Each row is a point. Each copy is the shape, with its points in the same order, stretched, turned, moved and blurred by noise. Some copies are also mirrored. Which?

Shape:
[[-22   0  20]
 [-37  79  12]
 [ 24  34   5]
 [  1 -48  59]
 [-19  12 -64]
 [ 68  -3 -42]]
Copy 1:
[[-20  23  -1]
 [-55 -63  38]
 [  5 -12  52]
 [-13 108  12]
 [ 29 -59 -40]
 [ 76  -5  36]]
Copy 1 is: mirrored
Copy 2, 6 rows:
[[  7   1  54]
 [ 83  33  27]
 [ 21 -19   2]
 [-27 -48  87]
 [ -9  62 -12]
 [-42 -16 -45]]
Copy 2 is: only turned
Copy 3 (6 x 3):
[[-12 -40   7]
 [ 11 -53  82]
 [ 44 -13  21]
 [  0 -52 -54]
 [-37  30  44]
 [ 49  52 -12]]
Copy 3 is: only turned
Copy 4:
[[-21  19  13]
 [-10  67 -55]
 [ 22  15 -20]
 [ -5  17  64]
 [-28 -46 -30]
 [ 37 -56  -6]]
Copy 4 is: only turned

Shape, 12 rows:
[[ 24  -3  17   3  21 -27]
 [  0 -18  17  17 -32  -4]
 [ 80  23 -46 -39  11  68]
 [-21  26 -23  38 -40   3]
 [ 87  15  24  -5  34  44]
 [-11 -15 -14  98 -25  29]
 [  2 -13 -18  66  -4   3]
 [ 24  18 -20 -36  38  34]
 [-47 -25  20  46  -6   1]
 [ -5  24  -5  55 -13   2]
 [ 32 -13 -19 -47  36 -34]
 [ 17  14  13  -6  39 -10]]
Copy 1, 12 rows:
[[ 20 -38  -4 -14  -3  12]
 [ -6   7 -25  25  -8  -8]
 [-49  -9 115  -9 -42  48]
 [  8  41  13  50  31  34]
 [-58 -42  62  -7  -8   0]
 [-64  -9  -2 101  40  13]
 [-27 -13   1  62  28  30]
 [-13 -14  46 -37 -19  52]
 [-21   4 -63  45  33   5]
 [ -9  -3  12  48  47  34]
 [ 43 -28   3 -46 -45  37]
 [  2 -23  -4 -25  15  32]]
Copy 1 is: only turned
Copy 2 (12 x 6):
[[ -51  -20  -13   24  -15   21]
 [ -11  -28   13   13    1  -31]
 [  19   21   70  -62 -119   85]
 [  -5  -24  -12  -67  -23  -70]
 [ -35   12   37   16 -121   47]
 [  43  -61  -58  -15  -69  -90]
 [  14  -60  -54  -11  -40  -45]
 [   7   38   10  -27  -61   67]
 [  16  -14  -45   16    5  -62]
 [  -9  -27  -39  -35  -44  -63]
 [ -36   -7    5   -2   -4   97]
 [ -44   17  -14   12  -38   34]]
Copy 2 is: mirrored
Copy 3, 12 rows:
[[ 14 -29  -6 -12 -22 -35]
 [  9 -32   2   6  62 -27]
 [ 54  10  32 -84 -32  89]
 [-28  34  41  20  57  18]
 [ 71 -43  54 -39 -44  43]
 [-39 -37  62  85  60  26]
 [-43 -30  32  60  22   4]
 [ 46  24 -12 -28 -40  48]
 [-10 -29  -9  77  54  -9]
 [-20  11  57  39  30   8]
 [  8  -3 -63 -52 -60 -13]
 [ 26  -9  -7  -7 -32 -12]]
Copy 3 is: only turned
Copy 4 (12 x 6):
[[ 17 -38  21  23  23 -14]
 [ 12 -15 -10  -8  40  10]
 [ 74  30   3  19  10 -51]
 [-21  18  -4   0  43 -10]
 [ 65  -5  -3  61  10 -24]
 [-16   3 -49  12  62 -19]
 [ -7 -11 -30  14  47 -25]
 [ 37  11  18  11  -7 -35]
 [-21 -29 -29  -8  24  12]
 [-19   7  -7  19  41  -5]
 [ 29 -28  35   2  13 -34]
 [ 23 -16   7  31   5 -14]]
Copy 4 is: mirrored

Shape (13 x 9):
[[ 27  60  53 -42 -23   4  32  28 -19]
 [ -6  31  -7  39 -62   5 -54  24   2]
 [-41  -7 -33  40   4  10 -66 -39  17]
 [-26 -53 -25 -29  74  43  -8   6  38]
 [ 13 -45  12  -7  14 -16 -22 -34  31]
 [-22  51 -14  64 -42  27  41 -26  -1]
 [ 11  56  18  10  71 -43  60 -12  19]
 [ 40 -61  49  13  12  33 -57  -6  23]
 [-15 -45 -42 -45  22  12   7  -2 -44]
 [ 71  33  10 -54  29  29  36 -11  52]
 [-32 -11 -18 -24 -37 -33  41  -3  16]
 [-38  22  33 -30  77 -60  11 -81  77]
 [ 11  -4  20 -37 -14 -62 -28 -19  56]]
Copy 1:
[[ 13 -22  42 -51   3  26 -11  79 -44]
 [-21   2  61  -7  18   6  24 -26  20]
 [-27  13 -17   6  -2  15  10 -60  80]
 [ -6 -18 -75  35  -3 -34  -8  18  12]
 [-13 -17 -23 -51  -9 -18  -5 -35  28]
 [-39  19  51 -19 -43  27 -35  21  25]
 [ 29  -5   4 -38  -9  15 -77  69  38]
 [-50   5 -36 -40  32 -43  20 -54  -3]
 [ 39 -33 -39   7 -37  26 -18  -6 -18]
 [  7  13 -18 -53 -32 -48  -7  79 -23]
 [  6 -55  34 -30 -48   7 -20  27   4]
 [ -2 -26 -39 -56  -8  12 -39  42 109]
 [  2 -40  21 -68   2 -19  12  -1  39]]
Copy 1 is: only turned
Copy 2:
[[  -8  -18   45    8   21    4   -5   51  -24]
 [ -27  -53   17   62  -31    9   42    5   34]
 [  28  -27  -31   35  -73   11   22   -2   13]
 [  86   17  -42  -66    7  -23  -13  -38  -12]
 [  29    9  -36   33   10   38   13   -7    6]
 [  -1  -90    7   32  -30   23   28    2  -56]
 [  -4   17  -15   14    5   22  -18    0 -108]
 [  24    3  -24   26   33  -23   86    8   34]
 [  33  -38  -37  -81   17   16  -30   12   28]
 [  47   32   30  -43   32   33   10   -6  -45]
 [  11  -40   -7   21   10   57  -51   -6   -8]
 [  52   86  -24   62  -48   88  -53    9  -88]
 [  -2   42   11   85  -23   67  -24   -4   11]]
Copy 2 is: mirrored
Copy 3:
[[-49  58 -53  -3 -23 -22  -8 -37 -14]
 [ -4  59  82   5  16 -28  20 -27   1]
 [ 59  10  76  -1  13   4  32  44  64]
 [ 70 -58 -52   7  -2  23  81  50  -7]
 [ 22 -35  -2  32 -37   6  16   8  48]
 [ 32  43  28 -23  14 -61 -58  36   2]
 [ -7  10 -69  39  14   3 -68  73  -9]
 [ 37 -28   8  44 -95 -17 105  -2   9]
 [ 20 -55 -22 -73 -15  44  22   2   7]
 [-47 -21 -78  39  -2 -59  39  15   5]
 [  8  -9 -16  -5  25   9 -72 -19  17]
 [ 29   8 -59  83  22  29 -62  75 121]
 [-26   9   5  73  11  11 -26 -22  74]]
Copy 3 is: mirrored
Copy 4:
[[ 23  84  24 -30 -28  -1  -9  -9  10]
 [ -9  -1   6  73   8  72  52 -29  23]
 [-45 -84 -65  50  22  33  52 -28  52]
 [-85 -48 -71   1  65 -16 -24 -40  31]
 [-43 -37 -59  -4  10  37 -23   0   2]
 [ 22   0 -23  20  46 -19  58  38  21]
 [  8   3 -13 -44  -8 -49 -47  72  87]
 [-34 -68 -17  -2  26  85 -23 -46 -23]
 [-63 -26 -50  21  -1 -58  -3 -25 -28]
 [ 42  46 -48 -51   8 -21 -71 -10  37]
 [-59  62 -58   9  11 -16  14  45 -19]
 [-45 -10 -92 -83  -7   4 -29  54 101]
 [-38  39 -56  -1 -27  68 -22  20  26]]
Copy 4 is: only turned

Shape, 15 rows:
[[ -22  -39   19   -1    1   34   12  -21  -24   19   20  -14]
 [ -43   80   -7  -82   -6   11   25   -7  -22   14   11   18]
 [  17  -42   32  -42  -15   -3   16    9    4   -4    3  -18]
 [ -36    3  -17   16  -24   13   -9   -2  -29  -23  -92   -3]
 [  59   57  -22  -45  -35  -47    7  -18  -10   96   20   87]
 [ -15   22  -24   14   -4   27  -10  -40   32  -37   11   25]
 [ -23   56   -3  -25  -37   26   23  -29  -16   -5    7  -10]
 [ -29  -29  -19    8  -24  -25   38  -22  -21   -1    7  -19]
 [ -45   94   -3   16    9   25   17  -25   -7    0  -37  -27]
 [ -22  -34    6    0  -43   25   19    1    3   24   24   50]
 [ -14    1  -22    1   50  -20   15  -14   13   24   11   72]
 [ -24   90   24   21  -36  -24   30  -12  -19  -22   -5   22]
 [   8  -26  -21  -19   -4    5   20   36   92    3   26  -14]
 [ -28  -35    9    9  -29   14   34  -42   23  -17 -121  -17]
 [ -11  -18   18  -38  -27 -108  -29   11  103   39  -29  -25]]
Copy 1:
[[ -35  -12   33   -6   -3   13  -23   24  -10   17   45   29]
 [  10  -59   18  -96  -60  -22  -38   -7    9   67  -27  -48]
 [ -18    8   10  -22   31  -25  -11   -2   25  -17   19   -3]
 [ -32   52   22   15  -34   71  -27  -21  -28    8  -33  -49]
 [  60  -56   20 -103  -51  -30   89   51  -62   56  -41   46]
 [ -16  -12  -28   23  -42  -32   -5    9  -48   37  -14  -19]
 [   6  -46   49  -24  -26  -24  -45    5  -13   50  -24  -27]
 [  15  -17   18   -4  -13   22  -27   26  -44  -31   12    1]
 [   9  -18   54    1  -95   16  -50  -19   12   66  -20  -29]
 [ -10  -35   -3  -29   12   27   38   -1  -50    8   12   17]
 [ -14  -11  -42  -39  -84    5   66   21  -44   14   22    5]
 [  -3  -65   63  -29  -70  -17    1  -20  -23   -1  -50  -34]
 [  40   -3  -78    7   12  -28   -5  -26   42   15   23    7]
 [  10  111   57   31    9   59  -36  -54  -44  -11   37  -57]
 [  69   48  -60  -67  -28  -16  -21  -87   -5  -69    3   49]]
Copy 1 is: mirrored
Copy 2, 15 rows:
[[  23   10    6   -5  -35   10  -19  -53  -10   -5   -7  -11]
 [  24   53  -67    0  -31  -45   -5   48  -15   14  -69   -9]
 [  27  -19   -6    1  -52   10  -17   13   -6  -16    6    3]
 [ -56   -6  -67  -58  -16   10  -49  -62   30   -8  -23    7]
 [  52   10   32   -7   35  -92   51  107   42   11  -35   44]
 [ -60   41  -43    5   12  -39    0  -26  -46    9   17  -14]
 [   0   34  -38   -5  -12  -16  -53   -2  -18   34  -36    8]
 [  19   33   11  -56  -33   44  -24  -17  -21   -1  -31   24]
 [ -31   45  -59   30   -7    8  -31  -52   32   50  -42    0]
 [  -7  -20    4  -25  -16  -34    4  -23  -73  -13  -30    1]
 [  -5   34   -5  -11  -15  -40   80  -13   -1    2   -1   15]
 [  -7    6  -54  -39   11  -11  -43   13  -17   84  -36   -5]
 [ -52  -11   -7   50   -5   30   43   38  -54  -25   -4   -7]
 [ -98  -17  -25  -26  -60   14  -78 -105   43    2  -26   51]
 [-106  -21   58   32  -18   11   13  101   32  -28  -14  -36]]
Copy 2 is: only turned

Shape, 15 rows:
[[  22  -31    0   14  -41   67  -27   18   82    2  -19   12]
 [  25   27  -49   25    2   17   13  -28  -18  -22  -31   21]
 [  23  -29   -8   23    5  -26  -24   15  -58  -31  -19  -54]
 [  28    3   21    0   29   27   -7    0  -19  -12  -19   23]
 [   1   -8  -55    9  -38   11    8   34  -21  -24   -6   21]
 [  55   -3    1   15   16  -12   16   25   48  -19  -12  -57]
 [  13   21   13  -53   -2  -26   15  -66  -41    7   45   18]
 [  13   22   18    5    4    7   -2   -6   45   83   35  -18]
 [  33  -15   -9   13 -121   45    5   19  -25    1    3  -14]
 [  44   15    1   13    5  -24    4   -5   21   17   95  -31]
 [  27   21   15    6   -6  -21  -54   15  -13  -28    2  -29]
 [  44    4   -2  -28   27  -19  -42   14  -27   29  -14   19]
 [  26  -21   23   16  -48  -18  -12    5  -16  -16  -16   26]
 [  50   -4  -26   24  -22   -3  -39   15  -29  -10   18   -7]
 [  30  -33  -50    2    1  -11  -25    5  -23    1  -31   25]]
Copy 1 (15 x 12):
[[   2  -22   38  -76   42   33   -7  -77  -60   -2   30  -10]
 [  16  -30    4  -44   12   23  -31  -16   18   46   24   43]
 [  42   -3   21   -1   32  -21  -27   29  -16    7 -104    0]
 [  13    3  -33  -42    3    4   -9    1  -23   34   20   -9]
 [  31  -13   30    4  -15   13  -14  -33    3   -8   21   42]
 [  41   13   26  -34   67   35   17  -20  -19   51  -69  -32]
 [  -7  -19  -17    8  -33   37   13   66   24  -13   23  -11]
 [ -53  -59    8   30    5   29   30   -1   -7   37   -2  -88]
 [ -14   20  100  -20  -20   31  -78   -2  -21  -13   11   32]
 [   0  -43   44   40   32   27   32   43    0   31    1  -55]
 [   9  -10   29  -17   10  -14   16   32  -47   21  -44   10]
 [  15  -39   -9   -8  -36   -9   25   17  -26   26  -26  -38]
 [  19  -19   12   -1  -15   33  -27    2  -45   -1   -9   22]
 [  23  -38   56  -10    5   -8  -21   22  -28   18  -18    2]
 [  43  -54   10  -19   -8    3  -10  -22  -11    1  -32    1]]
Copy 1 is: mirrored
Copy 2, 15 rows:
[[ -5   7  47  65 -71  46  33  39   2   5  52 -47]
 [-36  -8 -14  46  -6  -3  13 -61   8 -24  23 -24]
 [-18 -35 -17 -12  56 -30  58 -40 -25  67  34   3]
 [-15   6  14  48   8   9  18 -25  31  30 -10  28]
 [ 15 -29  10  -4 -18  -5 -19 -32   4  -7  72 -21]
 [-27 -26 -67  15 -10  -1  56  30  23  49   7 -31]
 [-80 -10 -20 -69   3  12 -23   6 -35   5 -43  61]
 [-41 -42   9  22 -10   3   9  78 -35 -21 -70 -28]
 [-41  13  35  -1 -10   8 -43  17 -38  22 116 -42]
 [-58 -94 -54 -15  14  15  12  84 -33 -20 -17  16]
 [-29 -42  -7 -10  51  52  40   0  -6  31  11   5]
 [-34 -67  22   1  22  10   5 -26   7  62 -45   2]
 [-11  -4   2   6   2  48 -14 -28 -39  43  49   9]
 [-45 -75   4  13  30  13   5  -4 -22  17  43  -7]
 [ -6 -63  19  11 -19 -10  10 -59 -20  43  11 -22]]
Copy 2 is: mirrored
Copy 3 (15 x 12):
[[ 43 -37 -28  -3  39 -47  -5 -66  77  16  12 -11]
 [ 34  18 -12  10  -8  37  40   5  47 -29  38 -34]
 [ 46  28 -12  45 -27  60 -30   8  18 -42 -16  52]
 [ 30  22 -33  48  31   7  30   4  19  -3 -19 -12]
 [ 43  -4   0 -15  23  42 -20  -1  47  -3  23 -37]
 [ 44   8 -86  42 -17   1  -1 -33  14   9  22   5]
 [-43  -8  31  21 -24  47  64  27 -51   4 -23 -49]
 [-76  20 -22  28 -20 -75   2 -48 -10  59   2 -41]
 [ 27 -37  31 -14 -19  61  -7 -58 104  10 -48 -12]
 [-43 -12 -29  30 -49 -15  26 -14 -24  99  21  -6]
 [ 44   3   3  38 -44 -16  -7  29  -7  12 -22  22]
 [ 11  13   2  89   0 -24  -2  13 -18 -11 -11 -52]
 [ 49  17  20  28  -7  30  17 -33  11  -8 -20  -5]
 [ 26 -13  12  52 -27  18  -2  -3  40  21   7   3]
 [ 35   0   9  51  22  30 -11 -10  27 -47  34 -35]]
Copy 3 is: only turned

Shape:
[[-15   2   0  10 -12  19   2 -16 -28  31 -71 -15]
 [ -3  -3 -19  22 -13  18   3   5  34 -20  -9 -16]
 [-14  -1 -15  39   7 -33  12  41 -11   0  18   7]
 [ -7 -21  37   8  -2  -2  22 -12  -1   3 -12  -4]
 [ 12   3 -13  39 -12  24  17  17  24  30   9 -10]
 [  6 -11  15 -13 -47  24   6   2  26  -3  14 106]
 [-26 -27  12  -2 -19 -34  12 -13  26  11   3  10]
 [-16  12  18  15  16  27 -11   5   1  21   1  14]
 [-29   9  16  11  18 -68  15 -16  17  14  19 -14]
 [-11  -6 -13 -13   1   8  12  44 -22  33  18   1]
 [ 13   2   2   0 -11 -57   2 -22  27  32  -7   4]
 [-16  11 -13  -8 -16  24   3 -10  -1  -7  16 -20]
 [ -8 -12  63   0 -16  19 -73 -17   7  26  10 -22]
 [  4 -24 -14 -10  21  22  -2  46  13  23  18  -1]
 [  9 -13   5   7  20   4 -16 -18 -21  20  -4   4]
 [ 11  10 121  -2  -8  -7  -9  12  21 -25 -47  27]
 [  5  -4 -11  10   2  -4   8 -15 -39  27   2 -21]]
Copy 1:
[[-12  -8  -9   1 -19 -74  57 -15  46  22  13   3]
 [  8  31  25 -18 -20 -11  14   9 -12  24  31  12]
 [ -2  39  13 -49 -26   0 -31 -29 -11  10 -23  -9]
 [ 22  19  -9  -3  12 -21 -10   8   3  16   7  -3]
 [-14  38  32  -5 -11   1  10   9  -3  45  -4  37]
 [ -3  22  -5 -40  52  50  17  30 -21 -20  -3 -37]
 [  9  40  14 -33  16 -11 -28  18  -5  35  18 -46]
 [ -6 -14   1 -33 -13 -18   7  13  16   2 -16  35]
 [ 22  17  31 -11   8 -20 -56 -15 -17  31 -12 -43]
 [-28   5 -20 -40 -38  12   0   6  10  35   6   9]
 [ -3  28  22  19  47 -24 -27 -14 -28  41  13 -50]
 [  2  10  11 -12 -42   2  13  27  10  14  25   6]
 [-28  12 -23  -3  -4 -56 -39  81 -10 -12  28  19]
 [-27   5 -26 -49 -21   9  -7  14 -10  35  27  31]
 [-23  -9 -18   3  16 -22 -17  -2  14  -6  17   6]
 [ 72   5 -39   6  45 -56  10  14 -71 -28 -19 -20]
 [-23  11   0  14 -12 -15  -7  -5  33  19   8   2]]
Copy 1 is: only turned
Copy 2, 17 rows:
[[  8   4  -5 -34 -13  53  16   6 -16  38  23  43]
 [ 46  13 -17   5  18  26  -8 -34   5 -13 -29   6]
 [ 23   6  11  25  86 -21  -8 -10  -5 -14  -1  11]
 [ 15  12 -19   6  -1 -19  -8  -3 -11  17  -5  23]
 [ 34  11   6  -1  28  15 -30 -59   7 -26  31  17]
 [ 45 -26 -69   3   7 -38 -21  39  69 -50  15  15]
 [  4  22 -29  50   8 -13   5  -5  24  12  -1   9]
 [ 25  31 -16 -18  25   8   5  -7  -9 -20  24  10]
 [ -5  46  -3  63  29  -9  25   2  -2  -6  -6  12]
 [  7 -12  33  -7  46 -24   6 -28   8  -4  50 -16]
 [  0  24   3  47 -10  17  -9  11  26 -19   6   9]
 [ 16 -17 -12   6  14  18  29 -34   0 -19   2  -4]
 [  9  33 -39  24 -10  37 -22   1 -49  -4  37 -48]
 [ 16  15  27 -20  38 -20 -21 -42  10 -14  24 -35]
 [-25  13   1 -17  17  12 -15  -1 -12 -13  -1  -3]
 [ 93  30 -42  18 -27 -34 -25  70 -43   5  -6  17]
 [-31 -11  16  -7  18  11   6 -23 -16  -3  16  13]]
Copy 2 is: mirrored
Copy 3:
[[-33 -21 -22 -11 -31  31  37 -26   1   8  10 -31]
 [-17 -15  22   2   1 -13   4  13 -10  20   1 -28]
 [-23   6  16  26 -16 -11 -45 -19  18  26 -14   0]
 [  1 -32  -8  -1 -14   8   6 -27  22 -12 -15 -12]
 [ -7 -29 -10  -8 -23 -26 -21   5 -13  28   5 -25]
 [ -2  18 -43  35  14 -16  22 -11 -32 -37 -39 -41]
 [-19 -32  -4  36  12   7  -5 -27  15  -8   1  -4]
 [-14 -10  -7 -22 -20  15 -13  -4 -17 -10 -10  -3]
 [ -3 -29  11  27  -4   7 -34 -28  29   4  19  36]
 [-33  -3 -35   7 -19   4 -34  12  26   7 -20 -20]
 [-14 -20 -13  25   6 -13  14 -30  12  12  21  24]
 [ -4  -6  -9 -14  11   1  -6  13   9   2  16 -35]
 [-46 -41   3 -51   0  -6   9 -35  -9 -54   3   5]
 [-28  -8 -16  -8  -8   1 -28  25   5   8 -40  -8]
 [-13 -12 -20 -25   5  16  -3 -27   8   3 -10   5]
 [  3 -18  21   2 -65  -5  65 -35   3 -66 -41  13]
 [ -9 -15 -29 -21  -6   8 -13 -24  30  21  11 -15]]
Copy 3 is: mirrored
